Each point is reached from the start by the listed moves, each made once or not at all, plus a little noise. Say if it took an odd or an even number of moves. Then give how often each move was made.

Moves:
(1): [ 0.39  0.20  0.05  0.12 -0.12]
(2): [-0.22  0.61  0.16  0.08  0.11]
(3): [ 0.12 -0.12  0.60  0.06 -0.03]
Start: [ 0.00 -0.08  0.18  0.09  0.10]
Points:
[ 0.39  0.12  0.22  0.18 -0.02] -> odd (1, 0, 0)
[ 0.51  0.02  0.82  0.25 -0.07] -> even (1, 0, 1)
[-0.11  0.43  0.95  0.22  0.19] -> even (0, 1, 1)
[0.17 0.74 0.37 0.30 0.11] -> even (1, 1, 0)

Moves:
(1): [ 0.48  0.10 -0.02 -0.24  0.25  0.56  0.50]
(2): [-0.10  0.64 -0.22  0.06 -0.16 -0.08  0.11]
(3): [-0.26 -0.02  0.61 -0.22 -0.12  0.13  0.07]
(4): [ 0.06  0.17  0.12  0.39  0.26 -0.17 -0.26]
(5): [-0.30 -0.19 -0.43 -0.22  0.68 -0.19  0.10]
(6): [-0.37 -0.05 -0.15  0.03 -0.11  0.53 -0.20]
Start: [-0.15 -0.02  0.13  0.03 -0.19  0.09 -0.31]
Points:
[-0.34 -0.18 -0.43 -0.37  0.58  1.02  0.07] -> odd (1, 0, 0, 0, 1, 1)
[-0.03  0.00 -0.04 -0.21 -0.02  1.13  0.01] -> even (1, 0, 0, 0, 0, 1)
[-0.19  0.62 -0.11  0.08 -0.35 -0.01 -0.19] -> odd (0, 1, 0, 0, 0, 0)

Moves:
(1): [ 0.00 -0.06  0.28 -0.23 -0.01  0.22  0.05  0.06 -0.10  0.05  0.11]
(2): [ 0.20  0.13 -0.20 -0.19  0.07 -0.06 -0.46  0.00  0.15  0.16 -0.19]
(3): [ 0.00  0.06 -0.06  0.18  0.39 -0.09 -0.23  0.39  0.06 -0.08  0.15]
(4): [-0.22  0.09  0.12  0.03  0.16 -0.02 -0.06  0.06  0.22 -0.19 -0.13]
(5): [-0.18 -0.53  0.01 -0.21 -0.16  0.30  0.41 -0.26  0.09  0.16 -0.47]
(6): [ 0.17  0.01  0.02 -0.02  0.11  0.16  0.24  0.00 -0.06  0.01  0.03]
(7): [-0.37  0.05  0.11  0.01 -0.39  0.09  0.17  0.12  0.15  0.02 -0.27]
(8): [ 0.02 -0.05  0.05  0.39 -0.04  0.03  0.32 -0.21  0.29  0.15  0.09]
(9): [ 0.24 -0.08  0.15  0.34 -0.35  0.06  0.19 -0.21 -0.22  0.07 -0.05]
Start: [-0.15 -0.09  0.07  0.13  0.21  0.06 -0.17 -0.08 -0.11 -0.16 -0.10]
Points:
[-0.32  0.11 -0.03 -0.05 -0.08  0.11 -0.40  0.02  0.17  0.05 -0.56] -> even (0, 1, 0, 0, 0, 0, 1, 0, 0)
[-0.48 -0.17  0.76  0.67 -0.43  0.43  0.49 -0.23  0.20 -0.05 -0.36] -> odd (1, 0, 0, 1, 0, 0, 1, 1, 1)
[ 0.08 -0.71  0.27  0.62 -0.21  0.59  1.00 -0.73  0.00  0.18 -0.50] -> even (0, 0, 0, 0, 1, 1, 0, 1, 1)
[ 0.30 -0.68  0.32 -0.17 -0.15  0.74  0.25 -0.51 -0.27  0.28 -0.65] -> odd (1, 1, 0, 0, 1, 1, 0, 0, 1)
[-0.92 -0.53  0.56  0.26  0.15  0.59  0.47  0.07  0.56 -0.04 -0.62] -> even (1, 0, 1, 1, 1, 0, 1, 1, 0)
[-0.51 -0.63  0.53  0.67 -0.45  0.65  1.09 -0.60  0.36  0.04 -0.88] -> even (0, 0, 0, 1, 1, 1, 1, 1, 1)
